Rows are points. Each copy is the shape, with its points in the same order, turned, moved and blurred by noise. Say if it was mirrored as well.
(in the rows, 128 means zero)

Shape:
[[163 108 183]
 [106 132  94]
 [137 191 112]
 [103 185 117]
 [113  91 143]
 [176 188 127]
 [166  87 129]
 [214  94 103]]
Copy 1 (8 x 3):
[[108  62  94]
 [133 158 126]
 [ 60 161 112]
 [ 82 159 146]
 [154  98 124]
 [ 53 134  82]
 [148  96  72]
 [142 117  22]]
Copy 1 is: mirrored
Copy 2 (8 x 3):
[[160 168 166]
 [133 105  77]
 [ 77 138  94]
 [ 83 102 104]
 [179 114 128]
 [ 77 179 113]
 [183 175 114]
 [171 224  90]]
Copy 2 is: only turned

Shape, 8 rows:
[[ 47 138 138  99]
 [ 72 172 147 190]
 [115 105 183  75]
 [ 76 132 122  74]
 [152 120 130  85]
 [135 103 120 235]
 [ 77 135 111  94]
 [158 120 146  82]]
Copy 1, 8 rows:
[[212 136 109 110]
 [188 127 185 159]
 [137 150 123  38]
 [180 142  81  97]
 [102 137  91  88]
 [125  47 189 159]
 [184 137 100 114]
 [ 98 145 107  74]]
Copy 1 is: mirrored
Copy 2:
[[118 198 133  88]
 [ 41 144  90 112]
 [145 180 172 163]
 [150 175 156  86]
 [150 121 175 129]
 [ 79  78  52 164]
 [131 166 134  84]
 [148 131 189 153]]
Copy 2 is: mirrored
Copy 3:
[[ 73 174 139 148]
 [129 158 124 229]
 [139 182 146  86]
 [ 88 166 111 110]
 [153 143 100  83]
 [185  65 139 205]
 [ 86 157 101 122]
 [163 146  98  87]]
Copy 3 is: only turned
Copy 4:
[[ 71 145  86  92]
 [ 97 129 103 187]
 [142 111 102  49]
 [ 90 165 106  65]
 [154 155 151  65]
 [119  86 198 188]
 [ 84 166 119  84]
 [166 146 141  64]]
Copy 4 is: mirrored

Shape:
[[157 107 202 210 110 155]
 [108 157 146 199 124 194]
 [112 110 168  53 144 103]
 [143 140 158 107 221  61]
 [ 77 109 129 105 107 101]
 [171 126 141 170 123 160]
 [116 167 130  86 122  83]
 [ 96 126 174  86 105  70]
 [109 112 121 101 142  77]]
Copy 1, 9 rows:
[[ 89 111 116 145  88 222]
 [134 173  77 136 133 213]
 [ 72 114 169  79 205 118]
 [ 15 161 130  82 143  78]
 [122  89 101  85 190 126]
 [124 149 136 140 101 168]
 [ 90 124 114 132 202  86]
 [ 67  78 125 114 204 119]
 [ 93 108 116  88 168  86]]
Copy 1 is: mirrored
Copy 2 (9 x 6):
[[165 136 165 148 218  51]
 [154 137 207 199 181 106]
 [ 64 125 113 111  83  84]
 [ 62 202  55 169 116  82]
 [124  91 123 147  77  82]
 [170 155 149 134 175 111]
 [ 79 105  87 151 109 132]
 [ 95  87  95 145 108  78]
 [126 134  89 162  88  98]]
Copy 2 is: mirrored

Shape, 10 rows:
[[139 183 213 168 171 121]
 [105 114 194  85 131 123]
 [ 45 181  96  98 101 122]
 [145 176  58  58 142 133]
 [209  95 159 136 112 196]
 [129 140 102  95 121 149]
 [134 118 116 162 176 178]
 [ 90 126 122  66  84  92]
 [131 109  86 144 134 118]
 [ 39 150 120 122 118 133]]
Copy 1 (10 x 6):
[[ 68 167 143 172  38 110]
 [ 37 114 108 134 125 140]
 [130 187  43 115 146 131]
 [164 187 125  79 143 193]
 [135  59 179 181 100 161]
 [150 129 106 112 131 152]
 [154 102 150 103  65 108]
 [ 87 159  82 120 198 146]
 [154 129 142 119 144  98]
 [114 154  47 114 129  95]]
Copy 1 is: mirrored
Copy 2 (10 x 6):
[[126 152  40 202  90  78]
 [148 163 116 164 171  66]
 [148 186  77 148 205 195]
 [ 94 167 171 179 152 198]
 [ 65  88 140 103 104  75]
 [111 150 140 139 159 151]
 [126  63 103 161 123 141]
 [159 204 140 122 188 132]
 [159 114 127 125 124 163]
 [169 156  66 150 199 162]]
Copy 2 is: only turned
Copy 3, 10 rows:
[[163 108 153 160  89 208]
 [149 160 184  83 138 170]
 [221 161 168 127 141  61]
 [194 182 127 173 227 104]
 [ 77 200  74 131 134 179]
 [158 181 131 141 172 111]
 [ 94 158 144 193 131 126]
 [183 156 155  70 178  94]
 [114 128 126 148 168  89]
 [179 155 186 130 113  71]]
Copy 3 is: only turned
Copy 4, 10 rows:
[[195 136 168  85 142 176]
 [ 82 154 154 102 137 196]
 [ 69  86 107  55 135  94]
 [ 87 189 105  64 187  63]
 [152 237  86 165 112 178]
 [ 99 171  98 102 158 114]
 [153 170 147 164 121  96]
 [ 45 121  88  82 167 157]
 [129 133  89 158 170 121]
 [ 72  82 120  85 120 114]]
Copy 4 is: only turned

Shape, 11 rows:
[[127 155  64 161 171 185  91  71]
 [197 103 105 176 168 121 141 140]
 [180 139 181  85 160 154 122  69]
 [ 70 112 155 173 116 180 127  39]
 [ 78 147 173 135  68 161  80  83]
 [ 86 187 115 117 108 132 154 137]
 [119  83  56 155  73 128 191 107]
 [ 90  67  67 176 158 121  86 143]
 [119 144 128 163 122  81 131  61]
 [143 160 130 108 114 145 177 147]
 [187  99 176  86 166  63 134  95]]
Copy 1 (11 x 8):
[[ 37 127 154 125 191  99 128  92]
 [119 167 127 121 190 192 117 139]
 [155 128 193 109 146 141  95  39]
 [ 57  73 170 126 135 114  14 106]
 [111  23 132 152 128 108  58  77]
 [ 97 123  82 157  84 105 108  89]
 [113 159 116 160 146  91  58 201]
 [ 60  88 112  85 166 141 126 198]
 [ 95 109 170 176 111 155  98 128]
 [139 158  90 141 117 117  89  85]
 [193 129 199 110 114 187 133 109]]
Copy 1 is: mirrored
Copy 2 (11 x 8):
[[ 84 113  72 134  58 169 109  49]
 [137 124  90 117 136  68 107  92]
 [124  95 112 186 187 171 144  77]
 [ 54 159  71 197 113 195  74 130]
 [ 63 128  74 211 110 193 148 180]
 [ 60 166 150 140  97 144 167 138]
 [ 52 124 151 109 102  99  48 164]
 [109 143  51  58  91 129  95 147]
 [142 150 131 169  97 151  93 139]
 [ 59 135 157 146 145 105 163 117]
 [184 115 135 137 212 147 127 122]]
Copy 2 is: only turned

Shape (15 x 9):
[[127  87 160 126 109 171 113 146 162]
 [ 81  74 204 141 148 178 105 121 156]
 [123 142  51  90  67  80 154 103 126]
 [ 79 128 125 155 110 163 119 141 145]
 [145 143 118 102  40  70 191 104 101]
 [149  78 180 158 149 128 133 175 186]
 [ 73 168 140 174 149 102 186 187 200]
 [108 123 182 179 123  69 152 187 173]
 [151 177 131 142  77 140 115 105 146]
 [118 137 153 180 129 105 158 212 163]
 [145 179 132  75  88 118 155  94 136]
 [112 122 157 106  92 157 124 150 199]
 [155 103 119  91  76 149 197 134  85]
 [160  93 103 137  49 117 229  87 130]
 [183 117 104 112 113 101 191  95 113]]
Copy 1:
[[ 77 115 113 149  90  96 164 143 137]
 [ 68 123 126  81  80  93 200 136 158]
 [115  85 152 181 148 202  60 132 118]
 [ 72 127 144 110  93 102 104 151 133]
 [110 107 111 179 177 186  72  68 140]
 [131 162 119 158  59  92 180 121 160]
 [130 220 139 107  48 137  81 113 121]
 [118 202 157 149  71 117 127  70 160]
 [ 80 153 119 160 171 128 102 160 138]
 [132 192 143 148  66  85 101  95 130]
 [104 134 103 154 183 182 118 133  97]
 [ 60 148 108 157  82 137 153 144 109]
 [123  62  72 158 145 125  99  86 114]
 [120  83  52 172 130 175  66  96 182]
 [168  95  92 167 158 165 105 119 154]]
Copy 1 is: only turned
Copy 2 (15 x 9):
[[ 83 141 111 150 115  93 197 135 104]
 [ 93 157  82 164 152 122 249 142 106]
 [168  90 155 142 101 153  79  90  93]
 [147 119 105 129 114 112 192 153 131]
 [138 133  91 141  99 147  58  64 105]
 [ 56 148  98 113 180  79 182 148  95]
 [167 123  66  49 175  79 160 158  80]
 [120 146  60 108 205  67 134 143 111]
 [131 154 106 149  81 125 111 171 105]
 [123 143  86  73 175  59 145 151 126]
 [152 171 120 143  81 142 106 109  64]
 [119 133 105 150 107  69 184 136  66]
 [ 93 142 120 107  74 145 128  53 123]
 [ 77  87  73 115  81 168  88  75  95]
 [ 88 141 129 109 118 180  91  96  84]]
Copy 2 is: only turned
